Each row of a before or after table is a point. The points were changed in one or more steps. Then noise was added and the rows were shuffled. The steps act on columns, c1 being the first. Name the steps. A step turns or swaps two columns, mirrors them in a line or flattens them onto one, adds a multiple of one to another, or multiplies or shifts one. Angles are multiples of 10 degrees, from the lower column toward the higher: turns from -170 to 170, lines from 10 to 170 but not 90. Use the fewest steps. Two steps may share a column if one is a turn and the other turns, adds or multiplies; they go together, in the order done. Otherwise the lowest column goes first.

Before:
[[0.031, -0.017, -0.022],
[-0.050, 0.020, 0.005],
[-0.044, -0.001, -0.009],
[0.021, -0.003, -0.008],
[0.040, -0.012, 0.003],
[-0.029, 0.025, -0.004],
[-0.035, 0.003, -0.013],
[-0.023, -0.046, 0.019],
[-0.032, 0.002, 0.014],
[0.042, -0.020, -0.011],
[-0.038, 0.026, -0.012],
[-0.012, -0.056, -0.005],
[0.039, -0.025, 0.004],
[0.042, -0.026, -0.005]]
After (14 x 3):
[[-0.032, 0.033, 0.035],
[0.029, -0.018, -0.062],
[0.026, -0.032, -0.028],
[-0.019, 0.026, 0.007],
[0.034, -0.041, -0.054],
[0.041, -0.026, -0.052],
[-0.032, 0.036, 0.045],
[0.043, -0.019, -0.068],
[-0.029, 0.042, 0.047],
[0.032, -0.012, -0.031],
[-0.025, 0.011, 0.021],
[0.038, 0.039, -0.042],
[-0.035, 0.022, 0.054],
[0.033, 0.048, -0.043]]
Steps: turn c1 and c2 by 160 degrees; add -1.5 times c1 to c3

Before, 14 rows:
[[0.002, 0.024, -0.007, -0.006, 0.024, 0.010],
[0.012, 0.048, 0.022, -0.011, 0.008, -0.053],
[0.012, -0.030, -0.005, 0.036, -0.034, -0.027],
[0.004, 0.017, -0.013, -0.005, 0.001, -0.033],
[0.049, -0.021, 0.096, -0.044, 0.024, 0.029],
[0.014, -0.036, 0.040, 0.008, -0.043, 0.023],
[0.046, -0.037, 0.033, 0.023, -0.012, 0.007],
[0.027, 0.002, -0.004, -0.022, -0.044, 0.004],
[0.056, -0.003, -0.059, 0.009, 0.015, 0.010],
[0.032, -0.008, -0.030, 0.056, 0.006, -0.023],
[0.010, -0.041, -0.005, 0.025, -0.012, 0.009],
[0.006, -0.033, -0.041, 0.036, -0.006, -0.050],
[0.074, 0.039, 0.017, 0.050, 0.030, 0.008],
[-0.029, 0.026, -0.045, 0.004, 0.020, 0.051]]
After (14 x 6):
[[-0.005, -0.003, 0.026, 0.003, -0.009, -0.008],
[0.045, 0.047, -0.027, -0.021, 0.011, 0.004],
[0.022, 0.029, 0.024, -0.008, 0.047, 0.007],
[0.052, -0.025, 0.029, -0.039, -0.018, 0.044],
[-0.001, 0.030, 0.062, -0.026, 0.024, 0.018],
[0.029, -0.003, -0.004, 0.038, 0.015, 0.006],
[0.011, -0.020, 0.027, -0.001, -0.018, -0.073],
[0.011, 0.045, -0.043, 0.013, 0.035, -0.002],
[0.075, -0.030, -0.016, -0.084, -0.017, -0.028],
[0.050, 0.042, -0.084, 0.002, -0.068, -0.040],
[-0.002, -0.025, -0.005, -0.010, -0.020, -0.003],
[0.024, 0.005, 0.038, -0.058, 0.015, 0.007],
[0.012, 0.031, -0.007, -0.019, 0.020, 0.027],
[-0.026, -0.064, -0.005, -0.004, -0.002, 0.038]]
Steps: add 0.5 times c1 to c5; turn c4 and c5 by 140 degrees; turn c3 and c6 by 130 degrees; turn c2 and c6 by -150 degrees

Before, 11 rows:
[[-0.061, -0.031, 0.025, 0.033, 0.028, 0.005, -0.024, 0.016],
[0.019, 0.026, -0.041, -0.009, -0.018, -0.018, -0.004, -0.033],
[0.009, -0.032, -0.033, -0.037, 0.030, 0.039, -0.001, 0.017],
[-0.052, 0.009, -0.047, -0.047, 0.042, 0.040, 0.016, 0.031],
[-0.041, -0.044, -0.047, 0.031, -0.032, -0.030, -0.001, -0.033],
[-0.008, 0.015, -0.050, 0.048, 0.004, 0.026, 0.017, -0.025],
[0.017, -0.030, 0.042, 0.031, -0.029, 0.017, 0.032, -0.006],
[-0.045, -0.047, 0.023, -0.042, 0.026, -0.005, -0.037, 0.003],
[-0.035, 0.016, -0.016, -0.044, 0.009, 0.049, -0.034, -0.053],
[-0.032, -0.037, 0.017, -0.009, -0.018, 0.062, -0.021, -0.011],
[0.001, 0.024, 0.012, 0.010, -0.059, -0.001, -0.059, -0.036]]
After, 11 rows:
[[-0.001, -0.028, -0.022, -0.028, -0.028, 0.014, 0.023, 0.067],
[-0.033, 0.062, -0.059, -0.010, 0.025, 0.008, 0.008, -0.013],
[0.002, 0.025, 0.034, -0.035, -0.032, 0.008, 0.042, -0.019],
[-0.012, -0.023, -0.040, 0.033, -0.043, -0.022, 0.023, 0.045],
[0.020, -0.029, -0.002, 0.000, -0.039, -0.058, -0.035, -0.004],
[-0.027, 0.014, -0.008, 0.018, 0.029, 0.009, -0.040, -0.025],
[-0.024, 0.015, -0.020, -0.033, -0.038, -0.056, 0.018, 0.028],
[-0.027, -0.004, 0.012, -0.054, 0.014, 0.017, -0.051, -0.004],
[0.005, -0.043, 0.016, 0.010, 0.006, -0.068, -0.049, 0.058],
[-0.067, -0.014, -0.033, 0.003, 0.018, -0.065, -0.020, 0.016],
[-0.047, 0.029, -0.003, -0.009, -0.045, 0.044, -0.053, 0.029]]
Steps: turn c1 and c8 by -70 degrees; turn c2 and c5 by 90 degrees; swap c3 and c7; turn c4 and c6 by 140 degrees
